Rows are points. Examples show where two turns around zero, p and q, send a point. Write where each new point lands after one turn and then the other. Backwards means that the second turn is done in reverse. Each puzzle has new turns, and all numbers are rounded.
In the rows, 128 means zero.

Turn p:
[ 36 143 134] -> [141  62  63]
[180 151 136] -> [121 184 137]
[108 121 118] -> [138 107 125]
[118  95 151] -> [ 97 103 139]
[182 138 102] -> [148 175 160]
[143 120 127] -> [124 135 143]
Turn q:
[ 92 125 119] -> [118 154 153]
[156 133  91] -> [121  84 142]
[145 195 161] -> [ 81 125  68]
[144 101 102] -> [150 103 152]
[103  85 167] -> [171 174 125]
Where do these land?
q, then p: [152 171 163] -> [181 101 139]
q, then p backwards: [139  92 144] -> [123 147  92]
p, then q: [109 100  59] -> [189 103  88]
p, then q backwards: [112 149 146] -> [140 147 151]

Turn p:
[132  94 119 153 125 128] -> [129 133  96 133 128 156]
[131  83 107 131 162 111] -> [103 106  90 104 116 154]
[174 163 156 102  68 192] -> [226 136 155 150 133  88]
[ 87 104 117 103 144 111] -> [ 99 119 147  97 111 160]
[163 136 197 117  89 137] -> [180 183 128 121 113  85]
[103 115 132 130 168 130] -> [ 96 116 126 129  94 138]
[105 113 118 160 179 123] -> [ 78 112 105 147 105 145]
[ 70 130  99 153 126 104] -> [ 79 135 150 142 147 172]
[185 213 108 102  91 115] -> [160 113 157 129 202  54]
Turn q:
[164  78 132  81  91 119] -> [ 85  84 121 124 101  74]
[153 153  82 167 141 169] -> [132 191  79 116 127 141]
[167 140 172 146  97 121] -> [173 123 128 138  93  89]
[ 99 151 120  79 115  93] -> [123  89 160  79 140 141]
[145 153 110 109 172 147] -> [116 172 134 105 162 115]
[102 153 140 131 105 166] -> [163 111  96 125 157 136]
[104 127  97 176 133  62] -> [123 140 160 130  78 195]
[ 90  70 171 135 171 147] -> [108 115 148 208 168 132]
Where do these land?
q, then p: [156  99 102 124 119  92] -> [137 163 166 122 138 155]
q, then p: [130 139  97 119  91  90] -> [171 132 154  98 124 150]
q, then p: [ 99 132  70 130 114 159] -> [135  67 155 137 121 156]
q, then p: [162 153 131 129 183 184] -> [ 72 101 140 140 152  71]
p, then q: [133  77 166 140 125 108] -> [134 127  99  68 138 135]
p, then q: [142 191 167 163  95 168] -> [182 174 158 141  69 136]
q, then p backwards: [ 90 111 117  78 119 154] -> [142 136  69 130 147  97]
p, then q backwards: [112 122 174 142 178  69] -> [185  95  66 111 140 127]

Turn p:
[129 128 106 102 108 137 127 118 113] -> [117 149 161 117 129 126 138 138 129]
[159 157 110 124 137 102 103 130 141] -> [146  85 146  95 130 140 130 136 125]
[118  94 161 150 148 120 150  82 102] -> [ 87 133  87 152 172 106 128 128 116]
[111 147 112 140  97 140 114 135 171] -> [133 128 144 116 103 152 113  91 160]
[117 153 136  86 101 144 103 165 137] -> [166 156 161 119 102 147  96 143 132]
[139 112 117 114 128 159 103 151 131] -> [156 132 163 151 119 118 130 123 126]
[118 124 159 149 157 153 151  97  90] -> [120 154  86 134 164  87 132 118 111]
[ 91 105 134 164 162 108 148 110  95] -> [ 95 135  78 145 147 131 147 111  87]
[129 126 135 114  97 123 103 146 159] -> [135 120 155 136 109 149  96 131 147]
[133 121 126 129 164 112 166 116 138] -> [125 117  92 133 145 134 163 143 139]
[165 141 114 136 110 111 139 157 131] -> [129  99 134 111  88 117 135 147 135]
Turn q:
[103 103 125 126 124 133 136 156 147] -> [ 99 150 138 112 120 133 102 133 133]
[151 146 147 130 105 161  94  84  82] -> [184 101 164 154 117 101 156 107 114]
[161 150 156 118 151 151  90  95 133] -> [178  88 128 152 148 103 109 129 127]
[139 135 165 152  98 154 149 111 116] -> [162 129 160 127 108 126 149 164 115]
[ 96 125 119 116 137  91 143 127 144] -> [ 89 118  99 120 113 148 121 127 123]
[143 104 108 121 111 106 150 137 140] -> [125 157 108 121 111 152 131 124 152]
[121 116 105 138 164 108 147 147 126] -> [ 91 135 117 130 157 154 132 129 140]
[ 97  94 109 132 131 135 148 133 150] -> [ 95 154 136 134 117 154 102 131 122]
[113 124 113 172  94 122 132 141 146] -> [130 163 134  93 124 150 131 127  95]
[130 126 136 114 142 102 115 153 117] -> [112 110 120 107 139 121 131 117 154]
[154 187 125  90 151 143 104 125 109] -> [143 102 102 157 154  66 144 119 133]
Where do these land?
q, then p: [136 143 152 132 125  98 119 131 136] -> [129 130 153 146 127 133 149 151 133]
p, then q: [106 116 158 125 142 159 113 146 135] -> [167 125 123 126 161 134 143 118 111]
p, then q: [139 113 111 130 142 116 139 123  86] -> [ 90 124 136 124 124 136 162 136 139]
q, then p: [142 110 143 127 128 103 130 149 146] -> [153 132 154 135 129 146 131 131 148]
p, then q: [155 116 140 170 109 134 158 119  90] -> [ 89 119 103 101 104 155 146  98 117]
p, then q: [134 130 123 117 146 100 151  90 119] -> [ 78 136 125 145 142 125 118 138 139]
q, then p: [109 113 143 110 112 108 157 111 152] -> [121 150 163 132  92 129 115 112 134]
p, then q backwards: [125 155 101 121 133 174 155 122 155] -> [176 115 117 123  96 116 124 153 100]
p, then q: [130 112 108 114 138 168  31 140 124] -> [191  59 169 129 141 144 145 151 150]
q, then p: [ 99 121 123 139 136 120 106 134 152] -> [133 146 150 131 153 133 121 123 102]
q, then p: [133 180 104 122  95 129 148 144 113] -> [104 132 106  85 105 141 159 156 124]
